Rows are points. A path goes straight from each point to the next, and from the last back to the first. The post is the endless flat space through its rows: a point in 2 columns, a line in 3, a plane in 4, and so on, so that a path can go around it. How many times does the path go around the post? Going back the other way cancels.

Post (1 x 2):
[[ 1.2 -1.5]]
Path (21 x 2):
[[ 7.2 -2.2]
 [ 4.3  0.2]
 [ 1.1  0.4]
 [-3.7 -0.1]
 [ 0.3 -2.8]
 [ 1.7 -3.7]
 [ 5.1 -3.4]
 [ 3.5 -0.7]
 [ 0.3  2.8]
 [-3.1  0.6]
 [-3.3 -5.1]
 [ 2.9 -6.3]
 [ 5.4 -4.2]
 [ 3.5 -0.9]
 [ 1.7  1.3]
 [-3.6  0.6]
 [-2.5  2.7]
 [ 3.1  1.5]
 [ 5.7 -0.1]
 [ 3.5 -4.2]
 [ 4.0 -6.2]]
Times around: 2

Post (7 x 8):
[[ 4.9  1.2  2.5 -3.7 -0.9 -0.2 -2.8 -1.4]
 [-2.0 -0.2 -0.2 -1.0 -3.4  7.8  3.9  6.0]
 [-0.1  3.0 -2.2 -5.4 -1.9  0.1 -0.5  7.6]
 [ 1.4  1.4 -2.4 -4.7  3.1  3.2 -0.9  3.3]
 [10.1  0.6 -2.0  4.8 -5.2 -1.4 -3.6 -3.1]
 [ 0.0  1.6 -3.7  0.8 -4.6  0.1  6.7  4.2]
 [ 3.2  0.9  1.5  5.8 -1.8 -5.2 -0.1  4.2]]
Path (28 x 8):
[[-5.0 -4.9  0.2 -3.2 -5.8  5.9  5.3  3.0]
 [-2.2  3.0 -3.5  2.8 -5.3 -1.8 -3.4  6.1]
 [ 1.0  3.4 -2.5 -2.6 -0.7  0.6  1.7  2.1]
 [-1.1  6.5 -1.2 -5.5 -3.8 -1.8  2.8  2.2]
 [ 2.0  4.6  0.6  1.3 -1.0 -2.1  1.3  5.5]
 [ 5.9  2.1  2.6 -2.9 -4.1  1.0  1.9  6.1]
 [ 6.5 -3.4  1.5  1.0 -2.5  4.8  3.4  2.8]
 [ 5.3  1.7 -1.1 -2.5  1.1 -4.7 -0.3  2.5]
 [ 8.3  3.6 -5.7 -0.9 -2.7  0.8 -1.2  2.6]
 [ 6.0  5.1 -4.9 -4.2  3.5 -4.4  4.3  2.3]
 [ 4.6  0.4 -0.5 -1.3 -2.7 -2.5  2.1  4.5]
 [ 2.4 -3.3  1.3 -1.1 -0.9 -1.9  2.2  2.2]
 [ 1.3 -1.7 -2.3  1.4 -0.5 -1.7 -1.3 -0.1]
 [-3.2  1.4  1.5 -0.7  2.6 -0.1 -2.6 -1.7]
 [ 0.2  4.0 -0.9 -0.2 -2.7  3.0  1.6  4.5]
 [ 6.2  5.0 -2.1  0.7 -3.8 -1.7  0.3  3.2]
 [ 4.2 -0.2  3.9 -0.6 -0.7  0.0  1.8  3.7]
 [ 6.3  0.7 -0.1  2.7 -8.8  1.2  2.6  2.5]
 [ 4.7  0.3  1.1 -4.0 -5.6 -0.6 -3.3  3.6]
 [ 0.9 -0.8 -3.8  1.6 -2.6  3.0  3.4  1.8]
 [-0.4 -0.4  3.5  0.0 -2.5  1.8 -3.0  0.1]
 [ 6.4  0.1  0.8  1.1 -1.9  0.7 -5.2 -3.9]
 [ 1.6  0.0 -2.9  0.2 -0.9  2.1 -1.1  3.6]
 [ 1.4  2.2 -2.4  2.0 -1.4  0.3 -2.8  4.4]
 [ 3.6  5.8 -3.7 -2.4 -2.1 -0.3 -2.9  4.2]
 [ 2.2  2.1  1.8 -2.7 -3.4  7.8  0.0  4.4]
 [ 6.0  1.0 -1.1 -1.4 -4.8 -3.5  0.4 11.2]
 [ 2.0 -2.1 -0.2 -1.6 -6.0 -2.0  5.7  4.1]]
Times around: 3

Post (11 x 12):
[[-4.4  1.1 -1.5 -0.9 -3.1  4.2 -3.1 -1.7 -6.5  4.6 -1.8 -1.0]
 [-5.6  2.2  5.0  2.3  2.6 -4.8  2.4  0.1 -2.5  5.2 -3.0  1.4]
 [ 0.2 -0.2 -2.7  0.8 -6.0  1.0 -1.9 -6.7  1.7  0.6  2.0 -2.4]
 [-4.1 -1.9 -3.1 -7.3 -6.1 -2.8  0.4  6.1 -4.5  1.5 -1.5 -0.2]
 [-1.2  0.5  0.4  4.7 -5.7  0.4 -6.3 -2.6  2.2  0.4  4.2 -2.3]
 [-0.8 -3.4 -3.6  4.7 -3.7  0.3 -1.9 -2.4  4.1  4.4  6.3  3.3]
 [-3.6  3.6  3.9 -5.1 -2.5  7.9 -0.2 -0.6 -4.7  3.8  1.0  2.8]
 [-0.6 -0.1 -1.1 -0.5 -3.9  6.5  0.7  6.2 -0.2 14.8 -2.7 -4.6]
 [-1.4 -2.5  0.0 -0.8  6.0 -2.3 -1.7 -1.8  3.0  2.7  4.9  1.6]
 [-0.3  0.1 -1.7 -1.8  2.3  1.9 -0.4  3.4  1.1  3.6 -2.9  4.6]
 [-3.4 -5.9  3.9 -1.6  0.0 -7.1 -3.6 -5.7 -1.3 -3.5 -0.1  5.7]]
Path (18 x 12):
[[ 1.4 -4.9 -1.5  1.7 -1.3 -3.9 -7.3 -4.1  0.9  2.6  1.6 -5.5]
 [-1.0 -4.6 -2.2 -0.8 -3.2 -0.4 -5.6 -3.9 -1.5  5.2  0.9  5.0]
 [-3.5  3.8 -2.3  1.7 -0.8 -2.1 -3.6  0.8 -0.1  4.9  0.9  0.1]
 [ 0.0 -5.4 -0.8 -0.7 -2.5 -4.6 -3.2 -0.3 -0.3  2.1  0.1  4.0]
 [ 1.6  1.5 -0.6 -0.8 -1.1 -0.4  4.0 -2.5  1.2  2.0 -2.6 -3.4]
 [-2.7 -0.8 -0.6  4.1 -0.9  7.9 -4.2  0.7 -1.0  2.8 -1.4 -1.8]
 [-4.3 -2.2  0.4 -2.9  0.2 -1.5  0.1 -0.8  5.7 -0.6  2.2 -0.9]
 [-7.7 -3.3 -1.8  4.1  1.4 -5.5  4.2  1.1 -5.2  7.3 -2.1 -3.2]
 [ 0.3  0.5  0.9  0.0 -6.0  0.2  0.7 -2.4 -1.7  2.7  2.9 -1.8]
 [-0.4 -0.3 -3.6  1.2 -5.7  1.3 -3.2  1.1  2.0  8.5  6.5 -1.3]
 [-6.2  3.6  3.0  0.9 -6.9 -1.0 -6.7 -5.4 -0.9  2.3  2.9 -6.7]
 [-4.5 -3.7  0.2 -5.3  4.1  1.3  0.3  1.5  2.9  1.7 -0.8  1.7]
 [-2.9 -1.1  0.4  0.9 -1.7 -0.1  0.6 -1.1 -4.3  0.3  0.9 -0.2]
 [ 3.6 -1.7 -3.5 -5.9 -4.1  0.9 -3.7 -3.8 -2.3 -0.7  2.5 -4.4]
 [-2.8 -1.7 -0.9 -2.4 -7.1 -4.8 -4.8 -0.6 -1.6  1.6  2.5  0.5]
 [-4.9  3.2 -0.4 -3.0 -1.6  2.5 -2.7 -0.1 -0.2  1.2 -2.2  2.2]
 [-2.5 -3.0  6.1 -0.3 -3.5  2.8 -2.6  0.6  1.1  3.6 -3.6 -2.1]
 [-1.7 -6.1  2.6  0.8 -4.6  1.6  2.6  3.7  0.6  3.1  0.0  1.6]]
Times around: 2

Post (17 x 18):
[[  2.0   6.6   3.6  -2.6   0.6  -2.2   2.2   4.1  -3.1   0.5   3.1  -2.9
   -2.7  -0.1  -4.8   7.4  -4.1   2.3]
 [  0.7   1.8   1.4  -0.4  -0.9   1.3 -10.6  -0.6  -0.1   0.3   0.9  -1.4
    1.1   1.3   0.5   4.9   0.0  -1.4]
 [  7.3  -0.3  -2.9  -1.2  -2.2   3.1   5.1  -1.6   1.9   1.1   5.7   2.6
   -1.8  -2.2   0.6   6.5   4.2   5.5]
 [  2.2   3.9  -2.6  -2.3   2.7  -1.9   1.9   8.6  -1.8  -0.8   5.6  -4.7
   -2.7   3.0  -2.0   3.7  -4.0   7.1]
 [ -2.7   7.1   5.0   5.1   3.7   4.9  -5.2   4.8  -3.4  -4.4   0.8  -0.9
    1.6  -1.2  -6.6  -1.9  -2.7  -1.2]
 [ -0.5  -3.0  -2.4   3.0   3.2  -3.1  -3.1  -4.3   2.9  -1.1  -1.9   3.4
   -5.2   5.9  -1.7   3.1   1.2   1.2]
 [ -4.9  -4.0  -1.6  -1.7  -3.2   1.7  -1.2   1.6   3.1   6.2   1.6   0.3
    4.6  -2.6   4.7  -1.3   1.2  -9.4]
 [  6.4   6.9   4.1  -1.2  -8.4   9.0   2.6   2.3   8.7   0.1   0.7  -0.8
   -1.8   0.7   4.5   2.3  -4.1   0.8]
 [ -1.6  -0.8   0.1  -3.8  -0.1   1.1  -2.3   2.3   0.9   5.7   2.9   3.5
   -1.6  -0.8   3.1  -0.7  -5.6   1.1]
 [ -1.4  -1.5  -1.0   0.5  -0.3  -0.1   1.0  -3.6   3.2   5.0  -0.8  -1.7
   -3.2   4.4  -4.6   0.7  -3.9   6.3]
 [ -1.3  -0.5   3.3  -1.8   4.6   1.0   3.9   1.2   3.4   4.6   3.1   2.2
    4.3   2.3   2.3   6.7   1.6   0.4]
 [  4.7   7.5  -2.1  -3.3   2.2   5.7   4.4   9.3   0.9   0.9  -0.4  -0.3
   -3.6  -0.9  -3.6   1.6   2.1   2.4]
 [ -2.5   5.9   4.9  -2.8  -4.0   1.6   2.4   4.6  -8.0  -0.6  -2.7  -1.4
    1.0   1.1  -0.3  -6.4  -2.3   1.4]
 [  0.6   3.9  -1.2  -2.7   3.2  -3.2   3.2   3.6  -6.0   0.7  -0.7   4.0
    5.4   1.1  -4.8   1.3  -5.4   5.7]
 [  1.5   1.8   1.4  -5.2   2.6   6.8  -1.8  -0.2   4.8   1.2   4.9  -2.5
    1.4   2.5   2.1   4.2  -3.8  -6.4]
 [ -1.0  -0.2  -4.3   4.1   1.9   6.6  -2.8  -2.2   1.6   1.3  -1.3   0.2
   -2.5  -1.0   3.7   4.2  -1.2  -0.9]
 [ -4.3  -0.6  -0.4  -6.7   2.7  -1.2  -1.8  -1.4   2.6   1.7   2.4   0.4
    4.9  -5.2   4.4  -0.8  -5.4   2.4]]
Path (22 x 18):
[[ 2.4 -2.4 -1.0 -0.8 -1.3  3.6 -2.5  5.0  2.1 -1.6  3.3  2.1 -6.9  3.1
   6.0  1.7 -0.6  8.3]
 [ 0.9  0.1  1.1  2.1  1.3  2.1 -2.5  5.4  0.5 -0.6  3.0  1.1 -0.3  0.6
   0.1 -0.6 -3.0  1.6]
 [ 7.1  2.9  5.0 -4.1 -0.1 -1.6 -1.5  5.9  8.7  3.1  3.7  2.0 -0.1  3.9
   1.6 -0.2 -0.8  4.2]
 [-1.2  4.5  0.7  0.8 -3.6  1.2  0.1  5.3  0.6  6.6  2.1 -0.4 -5.2 -6.6
  -2.2 -4.3 -2.5  3.7]
 [ 6.7  0.9 -0.9 -2.9 -1.1  1.5 -0.5  0.7  1.2 -1.2  0.5 -2.9  5.0  1.1
   4.0  2.4 -6.3  0.9]
 [-0.5 -0.1  2.1 -5.3 -0.3  3.3  1.0 -0.4 -1.1  0.9 -1.4 -1.2 -0.9  0.7
   3.3 -0.1 -0.5  0.0]
 [-5.8  5.3  2.5  0.2  3.1  1.6 -2.5  5.4  5.4 -9.4 -0.7 -2.7 -0.1  4.0
   4.3  3.5 -6.9 -3.6]
 [-1.9  4.8 -2.6  3.3  0.5 -3.0  0.7  2.6 -2.9 -0.2  2.4  7.4 -0.4  2.1
   0.4  2.7 -4.9  4.6]
 [-2.2  0.3  0.9 -0.2  3.7 -2.0  0.8  0.4 -1.8  0.8  1.3  2.0  5.8  3.4
  -3.1 -3.2 -1.8  4.2]
 [ 0.0 -4.4  0.0  1.0  0.6 -3.0 -2.9 -3.7 -5.1 -0.2  5.0 -3.7  5.4  1.1
  -2.8 -3.1  0.2  0.4]
 [ 0.1 -2.1  0.4  1.7  2.5 -2.8 -6.0  1.3 -1.4 -1.8 -3.5  2.6 -4.1  3.0
   0.5  3.7 -2.4  3.3]
 [-0.6  3.4  1.4 -0.5 -2.1  4.2  2.3  5.3  2.0  2.6  0.7  2.4 -2.9 -4.5
  -1.5  0.1 -3.4 -2.0]
 [ 4.1 -1.3  0.4 -0.1 -0.7  2.4 -5.9  2.0  1.9  3.5  2.8 -0.1 -4.3  0.2
  -4.3  0.5 -2.3  0.7]
 [-1.3  6.4  2.7 -5.9  0.2  1.7  4.3  3.4 -3.3  3.6 -1.6  0.2 -1.0 -2.6
  -0.9 -5.3 -8.5 -1.8]
 [ 0.4  3.1 -5.9 -2.9  1.3  1.8 -0.5 -2.4  2.1  4.3  2.6  0.3  1.5 -1.5
   0.8  1.1  1.7  3.2]
 [-0.6  2.4  0.3 -3.8 -1.4  7.0 -0.8  1.4 -0.7  7.7  3.7 -1.6 -2.2 -1.5
   5.2  7.3 -2.6  3.5]
 [-5.8  0.2  3.7  2.0 -4.4  3.0 -0.3 -2.1 -0.9  3.3  2.6  2.8 -7.3 -0.7
   1.1  1.0 -2.6 -0.9]
 [ 0.4  6.2  2.4 -0.6 -0.2 -1.1 -6.1  1.5  4.9 -5.1  2.2 -1.2  4.6  2.4
  -1.6  0.8 -5.5 -3.1]
 [ 0.4 -0.7  4.1  1.1  3.9  9.1 -4.1 -0.2  4.5  6.6  6.6 -0.6 -0.2 -1.3
   4.7  1.1 -2.5 -3.6]
 [ 5.2  3.4  6.3 -3.6  0.6  5.0 -3.5 -3.7  1.2  2.0  3.4 -1.5  0.9  7.6
  -1.2 -0.6  0.6  6.6]
 [-1.3  2.8 -2.1  1.0  1.6  2.7 -0.6  1.3  1.2  0.2  1.6  1.4  0.3  0.0
   3.4  2.3 -5.1  2.1]
 [-1.1  1.1 -3.9  1.5 -1.5  1.0 -4.9  2.8 -1.2  3.2  0.5  0.1 -2.2  0.4
  -1.9  3.8 -3.5 -1.2]]
Times around: 0

Post (17 x 18):
[[-3.1 -4.3 -0.8  2.3  1.9 -1.3  0.8  5.6 -0.2 -2.5 -2.1 -5.1  2.9  5.0
  -1.1  0.6 -3.6 -1.7]
 [-0.7 -0.5  0.7 -4.8  2.7 -1.7  2.3 -3.4  4.5 -1.8  1.9  4.9  1.1 -3.0
   0.0  1.5 -1.0 -2.4]
 [-1.9  1.2 -3.2  1.7 -0.6 -1.1 -1.5 -3.1 -2.5  6.4 -0.7 -3.2 -0.7 -0.2
  -1.2  0.7 -1.9 -0.3]
 [-1.2 -3.4 -4.7 -4.6  3.8  1.5 -0.7 -1.0  3.0 -1.4  4.6  2.1  0.7 -2.0
   0.5  4.7 -1.4  3.4]
 [-2.9 -3.3  0.2 -4.5  2.8  1.8  3.4 -0.2  8.5  3.8  2.9  1.3  3.3  3.5
  -0.5 -0.1 -4.7 -4.2]
 [ 2.8 -2.1  1.6 -6.0 -0.8  2.3 -4.9 -0.9 -5.4 -0.7 -0.8 -0.1  1.3 -4.8
  -1.0  2.3 -0.6 -0.7]
 [-0.8 -1.2 -0.7 -4.2  0.2  4.8  4.5 -1.2  3.6 -3.6  3.5  0.8 -0.1 -3.9
   3.3  2.1 -2.4 -3.6]
 [-0.2  1.9 -0.4 -1.7  2.4  6.4  2.2 -0.7  1.7  0.8  2.7  2.4  0.9 -2.0
  -2.3  2.6  1.2 -0.1]
 [ 0.6  2.0 -0.3  2.8 -5.2 -1.4 -7.0 -5.7 -0.3  1.5 -1.5 -4.0  3.2  1.6
  -0.4  3.0 -1.8  1.5]
 [ 2.9 -2.3 -0.8 -2.9 -3.7  1.1 -3.8  2.8 -3.1 -3.7  1.4 -2.5 -0.9 -2.5
  -1.4  3.7  6.9 -1.3]
 [ 3.2 -1.5  0.0 -8.1  0.7  4.0 -1.9 -2.4 -0.9 -4.8  4.2  0.6 -3.3 -3.1
  -3.7  0.8 -0.4 -1.4]
 [ 1.4  0.7  0.6  1.6 -6.2 -0.2 -2.8 -1.4 -5.2  2.0  1.9 -4.5  3.8  2.5
  -0.3 -3.2  0.5  3.5]
 [ 0.2  1.1  4.6  1.8 -6.1 -2.9 -4.7  3.9 -1.9  4.5  0.4 -3.2  1.1  2.3
  -2.3  0.7 -4.8  2.5]
 [ 5.1 -3.9 -2.0 -0.2  1.5 -1.1  4.5  3.1 -0.7 -0.7 -1.0  0.8  1.8  4.4
   1.9  2.4 -3.7 -2.8]
 [ 2.2 -1.9 -1.6  2.3 -2.8 -1.0 -2.5  3.8  0.0  1.0  0.4 -4.9  3.6 -0.7
  -1.0 -2.0 -4.6 -1.2]
 [ 0.1  1.1  1.8  0.6 -3.3  1.4 -6.2 -4.1  1.1  4.1 -4.5 -2.9 -2.7 -2.3
   1.0 -2.1  2.7  0.3]
 [ 2.7 -4.2  4.0  5.1 -2.1 -0.9 -3.0 -3.1 -0.4  3.2 -0.5 -3.9  1.0  0.9
  -0.5  0.7 -0.6  1.6]]
Path (29 x 18):
[[ -1.2  -3.6  -7.2   1.0   1.3   6.5   0.2   3.1  -4.3  -0.5   1.8  -1.9
    0.4  -3.6   0.5  -2.3  -3.7   4.1]
 [ -6.0   2.9  -5.3  -2.7  -2.0  -0.4  -1.4  -0.7  -2.0   9.0   0.8   2.6
   -1.3  -2.2  -0.5   5.7   9.8   4.9]
 [ -1.7  -6.0  -1.2   0.0   4.2  -0.1  -1.5  -0.4   1.4  -3.9   1.6  -7.4
    3.4   4.0  -2.5   4.7   2.9   3.7]
 [ -3.6   2.2  -2.0  -2.6   3.7   2.5  -5.8   0.0   1.7   4.2  -4.8  -2.9
   -7.8  -4.2  -1.5   1.5   2.0  -2.3]
 [ -7.8   1.5  -4.1  -0.7   0.7   1.5  -3.7   8.1   0.4   1.2   0.9  -4.9
    0.5  -0.8  -1.7   1.8  -3.5  -2.3]
 [ -0.9   5.6   6.4  -1.3  -9.3  -0.4  -2.8  -7.1  -5.6   0.6   3.4   5.6
    2.3  -4.9  -1.2   0.6  -2.3   1.7]
 [ -3.3  -1.6  -1.8   1.5   2.0   1.8  -0.9  -6.4   5.6   6.4  -5.9   2.6
    1.0   4.0  -3.0   4.4  -2.2  -2.7]
 [ -0.5  -1.5   3.8  -6.0  -1.3  -4.0  -1.3  -2.7  -1.2   0.9   0.1   0.0
    3.0   0.2  -1.9  -2.9  -4.1  -0.5]
 [ -0.5  -2.2  -1.3   4.1  -2.0  -3.2  -5.5   3.2  -1.0  -7.6  -4.5 -10.0
   -1.3  -2.3   0.3   2.9   0.6  -0.4]
 [  3.1   3.5   2.1   1.8   2.4  -0.6   0.0  -0.7  -2.6   1.9   1.6   1.7
   -1.7  -2.2  -1.2   5.6  -0.2   1.5]
 [ -1.3  -9.8   6.2  -3.5   3.0   2.4  -4.2   0.4  -4.1  -6.8   2.5  -2.7
   -1.2   0.8  -0.6   0.1  -5.0   1.0]
 [ -1.8   2.0   0.7   3.5  -5.4   0.8  -1.4   2.2   0.0  -0.1  -4.3  -2.2
   -1.5   6.9   0.1   3.1   0.1  -1.0]
 [  7.5   4.2  -4.1  -1.0  -3.3   4.4   2.4  -6.1  -6.1   5.0  -4.0   3.4
    5.8  -1.5   0.3   1.0  -1.3  -4.1]
 [ -1.3  -3.7  -4.4  -1.7  -1.5  -0.6  -6.5  -0.6  -4.9  -2.9   1.4 -10.5
   -0.8  -5.5   1.4   3.3  -2.1   6.2]
 [ -5.9   2.0  -1.3  -8.9  -1.4  -1.4  -5.6  -2.3   3.4  -3.4   0.8  -3.0
    4.4  -3.7   0.8   2.8  -5.9  -5.0]
 [ -0.2  -1.9  -0.3  -1.1  -3.3   3.8  -5.2   0.3  -2.3  -5.9   9.1  -6.9
    0.0   2.0  -3.1   1.7   0.7   0.1]
 [ -5.8   2.4   1.1  -5.8  -0.6  -2.1  -2.5   2.0  -6.5   6.6  -0.1   3.7
    1.8  -0.4  -2.8   2.0  -3.1   1.1]
 [  1.9  -4.8  -5.9  -2.7  -1.8  -1.2   0.0  -1.4   2.0   2.5   3.7   1.2
    2.4  -2.5   0.6  -0.2  -3.6  -0.4]
 [  7.6  -3.1  -0.7  -4.8   1.6  -3.1   1.0  -0.8  -1.9 -12.6  -2.1   1.5
   -6.4  -3.8  -1.4  -1.7   2.1  -1.2]
 [ -0.3   1.8  -1.1  -3.9   1.2  -4.0   3.0  -0.7  -0.5   0.7  -3.2   0.6
   -2.0   2.3   0.2  -3.1   2.2  -4.0]
 [  1.8   1.7   4.7  -5.6  -1.3  -6.1   0.6  -2.2   8.0  -2.3   6.1   2.6
    6.6   0.7   1.2  -1.9  -2.7  -5.8]
 [ -2.4   1.4  -6.4  -1.3   1.8   1.9   1.6   5.3   0.6  -3.3   2.4  -1.5
    0.9   0.3  -0.2  -3.3  -6.9  -2.6]
 [ -6.3  -5.0  -3.6   6.9  -0.3   5.0  -0.3  -0.5  -4.8  -4.7  -5.6  -7.4
   -5.6  -6.8   1.1  -4.3   5.5  -2.6]
 [  0.9   2.3  -1.5  -7.4  -3.5   1.7   0.7  -6.0   4.0   1.6   3.4   4.2
    4.5  -1.8   0.5   1.9  -2.5  -2.4]
 [  2.9  -2.0   7.9   3.5  -1.1  -0.3  -0.3  -1.5   1.7   0.7  -5.3   1.6
    4.0   0.3   0.5   4.4  -6.1   0.3]
 [ -0.2  -1.0   1.5  -7.7  -0.2   5.1   4.3   1.6  -0.9   4.2   2.9  -2.9
    3.7   2.8  -2.7  -2.2  -1.8  -1.8]
 [ -2.2  -1.7  -1.7  -2.7   3.1  -6.0   1.2  -4.5  -0.8   6.2   6.0  -2.5
    2.6   2.5  -1.9   2.4  -9.0  -0.7]
 [ -1.6   0.7   0.6  -0.3  -1.5   5.6  -0.2   3.5   1.9  -3.8   5.0  -1.3
    2.4  -5.6   2.1  -0.5  -3.8   2.9]
 [ -3.5  -4.2  -0.7   0.8  -3.0   4.6  -3.7  -1.1  -5.3  -5.0  -0.4  -6.0
   -2.9  -2.4   1.5  -0.9   5.1  -1.3]]
Times around: 5
